Each point is reached from the start by the listed moves, each made 0, 1 or 2 times, or once backwards (-1), plus a little noise. Say if it took an odd or an even number of moves. Then give how often each move was made.
(in the rows, 100 means zero)

Moves:
(1): [121 114 94 130 114]
(2): [83 109 82 104 102]
(3): [85 109 118 115 86]
Start: [95 105 98 112 95]
Points:
[51 152 93 182 86] => odd (1, 2, 2)
[54 98 50 73 100] => even (-1, 2, -1)
[75 91 142 95 67] => odd (-1, -1, 1)

Moves:
(1): [121 113 88 74 114]
(2): [68 127 118 83 107]
(3): [99 72 98 82 92]
(4): [122 106 119 88 92]
Start: [98 100 110 95 83]
Points:
[106 182 108 44 125] => even (2, 1, -1, 0)
[86 149 86 39 128] => even (2, 1, 0, -1)
[122 136 129 100 83] => even (0, 0, -1, 1)
[101 120 146 127 67] => odd (-1, 0, -1, 1)

Moves:
(1): [119 94 117 99 100 106 111 106]
(2): [106 118 93 98 96 93 106 98]
(3): [95 87 105 91 86 90 103 104]
(4): [104 107 100 108 90 100 94 84]
(5): [94 111 117 88 94 117 95 103]
(6): [104 94 96 96 85 124 106 98]
(7): [92 105 110 108 102 104 124 102]
(8): [96 100 101 115 98 100 96 129]
Start: [92 107 94 109 89 99 100 83]
Points:
[66 88 179 110 66 106 112 169] => even (1, -1, 2, 0, 2, -1, 1, 2)
[72 176 91 150 49 162 141 108] => even (-1, 2, -1, 1, 1, 2, 2, 2)
[57 165 81 153 102 97 143 145] => odd (-1, 2, -1, -1, 0, 0, 2, 2)
[53 126 107 122 33 148 144 141] => even (-1, 1, 1, 0, 1, 2, 2, 2)
[116 124 60 96 80 31 90 33] => even (0, 2, 1, 1, -1, -1, -1, -1)
[79 142 58 108 101 53 73 120] => odd (-1, 2, 0, -1, 0, -1, -1, 1)

Moves:
(1): [108 104 92 83 99 89 100 131 102]
(2): [113 116 98 93 90 98 101 95 94]
(3): [95 92 97 108 106 91 85 103 106]
(4): [92 112 90 102 96 89 108 106 80]
(5): [104 113 88 117 108 115 100 88 116]
(6): [95 97 121 99 88 102 86 106 116]
(7): [105 99 98 107 89 83 111 96 95]
(8): [88 95 114 98 118 93 113 99 92]
(9): [83 100 88 104 96 83 98 77 105]
Start: [99 92 111 101 106 92 114 95 96]
Points:
[135 109 95 111 158 129 134 113 122] => odd (1, 0, 0, -1, 2, -1, 0, 1, -1)
[61 97 130 106 164 114 174 96 22] => even (-1, -1, -1, 2, 0, -1, -1, 2, -1)
[82 130 63 164 107 122 116 59 103] => odd (-1, -1, 0, 2, 2, 0, 0, -1, 0)
[138 125 110 63 56 88 123 92 73] => odd (0, 2, -1, 0, -1, 0, 0, -1, 0)
[91 168 44 132 106 58 172 5 70] => odd (0, 2, -1, 1, 2, -1, 1, 1, 2)

Moves:
(1): [99 102 98 96 90 107 96 93 97 100 106]
(2): [96 106 103 92 99 93 95 99 95 107 97]
(3): [105 98 106 96 98 95 112 98 87 99 99]
(4): [104 100 100 107 93 98 98 109 100 98 102]
(5): [105 82 91 103 100 107 95 102 89 119 92]
(6): [105 108 112 91 101 105 107 108 112 111 91]
(7): [98 88 100 96 92 94 111 100 107 107 101]
(8): [92 99 108 99 102 97 103 105 100 109 118]
(9): [106 89 100 89 115 96 87 104 102 87 103]
(10): [105 91 113 108 102 95 97 98 107 103 92]
(11): [108 107 103 100 110 97 87 98 96 107 104]
Start: [107 103 98 98 98 104 100 105 100 106 100]
Points:
[138 103 104 93 122 119 87 84 51 125 105] => odd (1, -1, 2, -1, 1, 0, -1, 0, 0, 0, 2)
[123 66 144 122 106 87 119 122 130 195 109] => odd (-1, -1, 0, 0, 1, 1, 2, 2, -1, 2, 2)
[85 100 144 103 47 86 132 111 161 140 103] => odd (1, 1, -1, 1, -1, 1, 2, 1, -1, 2, -1)

Moves:
(1): [119 108 93 97 95 110 107 92 111 97 99 106 99 104 98]
(2): [87 113 105 91 103 96 113 97 120 95 100 97 99 102 104]
(3): [106 90 99 93 100 101 106 90 99 97 93 100 105 111 99]
(4): [101 98 97 110 104 101 103 100 99 95 92 97 103 97 94]
(5): [100 89 96 90 98 94 106 91 100 101 98 112 100 95 99]
(6): [86 95 107 87 108 101 96 99 126 103 85 98 93 86 103]
(7): [96 91 92 106 90 97 104 100 105 105 111 92 89 99 109]
(8): [103 100 96 100 105 100 103 114 98 107 107 98 92 102 106]
(9): [101 102 96 103 97 83 100 101 104 101 100 105 103 114 86]
(10): [100 107 104 105 107 94 110 90 102 109 104 102 101 101 100]
(11): [96 96 113 106 108 107 96 109 101 96 110 108 106 102 91]
(12): [106 97 101 97 87 100 112 93 98 107 95 99 98 101 96]
(13): [103 101 100 93 105 98 104 93 100 100 103 95 116 94 87]
(14): [80 104 88 95 100 110 100 91 107 103 100 100 94 109 92]
Start: [97 105 102 107 100 103 104 95 106 105 93 101 98 89 104]
Points:
[131 63 61 89 74 84 158 75 160 93 103 131 93 135 79] => odd (2, 1, 2, 1, 2, 0, 2, 1, 2, -1, 1, 0, 0, 0)
[132 95 66 76 73 85 120 49 161 86 39 124 101 111 67] => odd (2, 0, 1, 1, 1, 1, 0, -1, 2, -1, -1, 0, 0, 0)
[142 92 83 91 97 55 195 30 134 87 95 112 152 112 68] => even (1, 2, 2, 2, 2, -1, 1, 0, 1, 1, 0, 0, 2, -1)

Moves:
(1): [102 108 109 97 85 100 109 81 97 103 92 107 97 113 88 89 117 91 101 104]
(2): [91 111 105 82 110 109 98 109 108 106 87 101 88 96 105 107 87 96 101 95]
(3): [101 105 109 84 97 106 112 94 96 92 114 93 106 116 93 107 109 96 88 102]
(4): [104 99 103 106 95 104 106 111 104 92 94 87 96 107 90 103 102 99 99 113]
(5): [112 96 95 95 114 115 115 95 99 90 88 107 114 102 95 93 113 89 98 96]
(6): [102 99 101 99 89 103 114 94 105 98 94 107 107 92 103 112 99 114 92 110]
(7): [108 102 74 98 100 90 120 87 95 109 101 94 108 103 84 92 99 94 101 93]
(8): [113 98 103 99 105 100 114 106 107 118 99 111 101 112 89 94 127 94 94 110]
(9): [96 105 95 93 97 86 97 104 100 90 99 101 104 98 100 81 100 107 105 98]
(10): [102 101 95 102 109 100 97 94 111 97 115 92 103 114 99 88 94 96 115 107]
(11): [98 88 91 106 90 114 88 111 110 82 119 91 85 97 93 101 107 83 98 93]
(12): [88 94 100 98 99 99 111 98 106 93 94 113 92 110 105 106 102 93 94 95]
(13): [95 111 105 95 106 94 107 97 97 94 99 104 114 102 101 105 115 92 99 103]
(14): [105 96 101 89 98 107 88 99 95 98 100 110 112 106 106 108 99 109 110 108]
(15): [107 86 100 99 94 108 108 112 119 90 95 96 107 99 94 114 81 103 103 84]
(16): [96 82 97 91 100 86 92 91 110 106 100 87 98 94 98 103 104 96 89 98]
(17): [85 89 88 98 91 92 104 102 108 105 95 96 118 100 115 99 99 103 92 100]
(18): [95 101 83 107 100 109 98 87 93 101 90 89 90 105 116 103 112 114 104 93]
Start: [105 93 105 117 111 118 110 105 91 114 96 104 112 85 89 101 104 101 106 112]
Points:
[123 156 102 37 148 106 165 55 83 145 94 96 119 151 23 90 177 42 107 151] => odd (1, 2, 1, 1, 0, 0, 2, 1, 0, 1, 0, 0, 2, 1, -1, 1, -1, 0)
[62 114 76 84 112 78 185 63 124 103 155 88 168 115 103 128 107 99 72 122] => odd (-1, 0, 2, -1, -1, 2, 1, 0, 0, 2, 0, 1, 2, -1, 0, 0, 1, 0)
[142 73 57 91 102 145 195 80 108 94 72 97 134 140 69 164 60 159 120 136] => even (-1, 0, 1, 2, 0, 2, 2, 0, 0, 1, -1, 2, -1, 2, 1, 0, -1, 1)

Moves:
(1): [99 100 99 99 102 97 100 101 99 105 93 99 107 98 100 102 98 108 98 98 98 99 97 98 98]
(2): [97 104 97 104 105 109 105 93 97 105 100 98 95 99 106 100 94 90 103 102 108 102 106 103 97]
(3): [90 100 102 106 102 89 96 103 103 101 94 97 104 91 99 105 94 104 102 103 92 93 100 100 100]
(4): [99 105 105 97 98 100 100 98 95 114 106 91 99 98 91 85 104 99 111 108 111 104 99 103 103]
(5): [88 101 105 106 79 120 104 104 105 88 99 102 94 106 94 99 110 85 85 87 116 89 95 108 112]
(6): [97 100 98 103 106 92 91 112 100 94 100 97 103 92 92 101 100 111 109 109 102 106 92 101 94]
(7): [94 91 98 105 95 101 88 104 107 96 101 101 99 105 89 99 95 101 95 100 103 95 92 102 99]
(8): [104 102 89 92 93 89 107 106 100 104 97 104 99 109 122 100 98 106 94 91 81 104 110 104 87]
(9): [102 105 96 90 93 97 99 88 94 101 94 103 96 101 96 105 106 86 81 95 108 100 106 99 105]
(10): [90 98 101 101 119 97 98 93 100 107 100 105 93 78 95 92 86 113 108 93 118 97 94 101 107]
(11): [106 104 107 97 89 101 98 103 103 92 94 100 103 105 102 104 96 96 104 97 96 98 99 98 97]
(12): [105 109 99 102 98 100 99 106 102 102 108 103 96 105 110 107 96 100 93 97 98 90 99 102 94]
(13): [107 88 89 94 101 90 96 97 92 107 102 93 117 91 100 105 102 103 97 92 91 106 98 91 90]
(14): [91 98 112 94 114 96 96 109 115 105 94 102 86 100 88 103 100 110 107 114 109 94 92 101 97]
(15): [95 106 104 101 109 105 100 106 92 100 100 99 103 101 104 93 96 99 108 103 104 91 112 101 99]
(16): [94 97 101 98 106 106 90 102 101 94 100 105 107 98 102 114 93 96 97 95 100 104 106 92 109]
(17): [100 100 95 100 98 103 97 99 110 103 97 103 91 105 92 102 103 100 106 100 105 92 98 99 106]
(18): [106 103 96 99 96 95 107 105 103 104 97 107 94 107 96 100 101 94 101 103 105 98 107 104 103]
(19): [92 106 107 105 114 99 101 101 93 107 101 98 99 96 97 107 95 99 102 91 103 101 105 97 104]
(20): [98 105 101 99 104 96 104 94 99 102 97 110 102 101 103 101 104 91 98 100 97 93 100 98 103]
(21): [100 96 101 105 104 96 95 98 96 109 94 107 92 100 98 111 101 99 98 98 113 98 100 95 108]
(22): [94 93 103 93 89 98 102 95 96 99 111 98 101 99 88 94 104 114 116 120 104 107 96 102 96]
(23): [103 93 93 97 121 94 99 103 81 111 95 105 94 94 102 121 93 88 93 95 97 103 103 82 117]
(24): [106 93 95 89 100 92 99 100 99 97 103 97 104 106 101 102 99 100 102 106 96 101 96 100 102]
Start: [100 104 97 102 97 95 94 95 114 101 92 93 108 99 106 117 100 88 97 115 103 100 90 85 106]
Points:
[30 54 107 80 139 130 69 121 110 132 154 90 64 89 72 165 58 95 86 98 153 106 59 67 146] => odd (-1, 1, -1, 1, 2, -1, 2, 1, -1, 1, -1, 2, 1, 2, -1, 2, 0, -1, 2, -1, -1, 2, 2, 1)
[96 64 50 63 95 77 63 75 97 139 79 162 54 97 104 181 108 44 23 35 154 71 60 45 186] => odd (-1, -1, -1, 1, 2, 0, 1, 2, 1, 2, 0, 1, 1, 0, -1, 1, 2, -1, -1, 2, 2, 0, 2, 1)
[103 135 99 125 77 142 98 127 144 106 53 134 57 195 105 171 88 16 51 67 142 28 115 96 143] => odd (2, 1, -1, -1, 1, -1, 2, 0, 0, -1, 1, 1, -1, 0, 1, 0, 2, 2, 2, 0, 1, -1, 0, 1)
[73 99 130 70 55 93 73 108 144 66 102 98 118 125 38 123 145 83 89 176 143 109 57 105 139] => odd (1, -1, 0, 1, 1, 1, 0, -1, 1, -1, -1, 0, -1, 1, -1, 2, -1, 1, 0, 1, 0, 1, -1, 2)

Moves:
(1): [102 102 93 99 104 89 87 98 93 100 94 98 102 89 102 96 102 97 105 104 103 100 100 96 85]
(2): [89 103 108 104 101 100 94 92 90 98 105 99 104 94 97 95 104 103 99 96 108 98 100 101 104]
(3): [98 103 108 87 85 100 110 110 105 90 103 104 107 102 108 100 100 89 113 93 98 92 113 113 102]
(4): [106 106 103 113 99 89 102 93 102 93 104 99 105 101 97 105 95 111 103 98 99 96 99 110 109]
(5): [101 103 102 107 107 96 102 101 94 108 98 103 106 99 113 97 104 107 95 93 90 107 117 94 94]
(6): [115 101 100 91 97 109 101 108 99 117 102 103 105 97 108 93 109 109 96 103 93 105 93 99 106]
(7): [99 116 77 97 99 100 112 105 95 83 88 95 105 97 103 98 96 98 106 104 116 88 85 93 87]
(8): [94 105 101 100 94 94 109 109 81 82 101 98 93 110 104 104 88 98 96 97 89 104 86 105 97]
(9): [100 98 91 95 97 101 97 103 105 101 107 104 97 108 89 94 118 98 98 100 93 93 103 102 102]
(10): [96 81 115 95 94 83 108 99 107 106 84 104 88 110 86 87 109 96 99 99 108 95 99 108 116]
(11): [116 91 100 101 108 100 107 107 109 80 107 108 96 110 96 92 100 101 102 109 92 107 93 110 97]
(12): [104 107 106 114 94 98 104 107 107 97 98 119 89 98 94 112 101 103 91 111 97 109 98 99 95]
(13): [102 88 112 101 98 108 96 104 101 95 92 111 117 103 116 92 106 92 92 90 86 94 90 89 90]
(14): [104 109 101 92 98 103 105 101 107 97 103 90 97 106 93 96 92 108 102 96 93 101 96 100 89]
(15): [102 101 104 110 97 98 98 105 104 101 92 99 93 105 102 97 100 101 87 115 106 96 107 99 88]
(16): [109 92 103 101 101 96 107 103 100 106 112 99 101 93 96 106 106 102 104 109 107 94 108 95 101]
(17): [100 93 91 84 103 111 101 103 93 101 90 111 94 101 87 100 103 110 89 87 92 97 115 101 98]
(18): [100 97 89 86 99 100 99 94 107 102 101 107 106 101 114 92 97 109 94 101 105 107 94 96 86]
(19): [115 103 111 92 96 95 110 88 95 102 100 96 109 117 107 110 115 100 117 122 88 110 86 102 96]
(20): [89 102 103 90 112 99 109 115 103 103 99 102 103 101 101 103 99 103 110 113 99 92 104 99 102]
(21): [108 111 93 101 106 111 87 102 94 115 109 114 90 106 93 97 90 111 105 106 112 95 97 106 87]
(22): [104 94 112 104 98 91 87 101 95 101 98 100 125 106 90 100 98 99 111 115 107 120 97 86 112]
(23): [97 94 102 114 95 102 101 98 97 102 95 104 103 93 95 97 96 105 102 95 91 101 100 100 100]
(24): [96 92 95 97 98 93 112 99 103 101 104 104 107 105 87 100 96 90 94 100 93 103 102 109 105]
Start: [86 119 98 103 100 111 87 105 93 96 106 99 89 99 88 100 97 89 95 85 98 94 99 96 97]
Points:
[48 152 64 71 88 85 85 85 79 82 102 107 191 108 139 112 123 73 193 142 80 101 60 73 62] => odd (1, 0, 1, 0, 0, -1, 1, 0, 2, -1, -1, 0, 0, -1, -1, -1, -1, 2, 2, 2, 0, 1, 2, 0)
[120 118 76 118 104 151 87 110 85 168 98 195 149 140 152 40 130 120 29 124 62 132 36 66 16] => odd (-1, 1, -1, -1, 2, 2, 1, 0, 1, 0, 0, 1, 2, -1, 1, -1, -1, 2, 1, 0, 2, 0, 1, 2)
[151 88 162 134 81 143 104 153 107 62 100 136 48 122 71 82 72 139 55 113 33 117 72 101 43] => even (0, 0, 0, 0, -1, 1, -1, 1, -1, 0, 2, 1, 1, 2, 2, 1, 1, 0, 0, 0, 0, 0, 2, -1)

Moves:
(1): [102 105 93 95 103 99 91 103 105 99 99 100 100 101 93 96 107 108 105 110 103 103 93 101 100]
(2): [108 95 98 100 99 95 94 104 107 95 98 105 102 107 101 101 107 105 104 92 106 101 102 88 97]
(3): [108 105 105 111 102 99 111 111 99 104 98 106 110 108 108 103 106 97 94 108 97 104 103 102 99]
(4): [102 97 102 94 104 100 96 94 103 101 103 96 96 105 98 98 103 103 101 98 100 98 100 101 109]
(5): [100 104 99 116 107 87 91 92 98 98 106 100 97 81 104 94 113 99 100 103 95 108 108 94 103]
(6): [98 105 110 100 99 103 100 106 104 87 115 102 95 95 97 94 98 101 109 95 108 96 120 99 95]
(7): [98 98 98 102 98 96 91 93 96 107 103 92 99 97 103 98 104 97 96 96 109 84 102 97 97]
(8): [95 91 99 88 106 94 97 105 81 104 96 102 101 89 90 114 101 100 102 108 97 95 103 94 92]
(9): [99 116 103 100 116 107 114 89 100 102 96 109 100 95 106 110 100 108 99 108 103 103 89 100 95]
(10): [97 97 102 98 100 97 95 104 100 94 105 108 94 102 112 104 100 114 91 95 99 93 98 99 104]
(11): [104 100 98 101 99 107 97 95 97 102 104 103 96 98 107 100 101 108 99 97 91 89 108 96 96]
(12): [104 104 97 110 93 106 92 100 97 103 110 100 108 102 94 99 93 96 114 93 84 103 94 112 109]
(13): [101 104 94 104 94 111 104 103 88 101 97 104 94 99 101 105 100 103 96 107 103 107 101 99 108]
(14): [105 101 94 100 100 92 104 99 97 95 101 89 94 101 105 104 101 101 104 97 104 101 96 106 101]
(15): [97 102 100 90 98 96 101 102 101 110 92 97 102 98 108 108 106 91 94 97 91 100 88 111 99]
(16): [104 96 110 104 120 110 94 102 98 97 101 96 102 98 97 112 105 114 100 105 94 104 102 94 84]
(17): [96 98 92 97 103 103 97 107 101 99 106 86 115 97 96 104 94 105 98 100 95 95 99 97 103]
(18): [101 101 99 106 105 91 98 103 100 90 98 101 99 90 93 97 97 103 88 94 97 101 110 105 114]
(19): [101 95 103 104 95 102 105 97 99 97 106 98 100 97 108 108 101 104 103 96 99 106 103 109 101]
(20): [85 103 106 110 91 92 101 98 101 105 102 105 96 108 90 106 104 92 110 111 99 99 86 104 110]
(21): [108 109 113 98 105 101 92 91 102 95 95 94 107 99 102 93 99 112 95 107 101 90 112 100 111]
(22): [111 90 123 99 95 95 96 107 104 107 110 87 106 95 89 103 91 94 100 101 95 97 108 105 92]
(23): [100 99 94 109 98 107 103 94 87 94 103 98 109 106 94 104 94 91 85 99 95 103 106 97 99]
(24): [95 102 84 105 96 97 89 102 106 99 104 105 95 95 107 108 96 105 109 105 99 97 96 104 107]
Start: [107 95 107 102 93 92 101 99 102 94 96 101 99 108 94 91 95 104 100 97 104 97 93 110 100]
Points:
[65 73 53 145 47 72 57 114 82 81 156 120 109 135 93 139 104 75 133 60 72 47 120 94 108] => even (-1, 2, 1, 1, 0, 2, 1, 1, -1, 0, 2, 1, -1, 0, 1, 0, 1, 0, 0, 2, -1, -1, 2, 2)
[158 113 98 84 167 114 89 94 120 67 94 46 123 56 119 167 123 195 128 138 114 141 82 91 38] => odd (2, 2, -1, -1, 1, 0, -1, 0, 2, -1, 0, -1, 1, 2, 1, 2, 2, -1, 2, -1, 1, 1, 0, 1)
[116 136 144 74 119 114 87 136 41 90 96 117 98 76 54 155 81 158 82 131 29 76 84 161 119] => odd (2, -1, 0, -1, -1, 1, -1, 2, 1, 2, 2, 2, 2, 1, 2, 1, 0, 2, -1, 1, 1, 1, 0, -1)
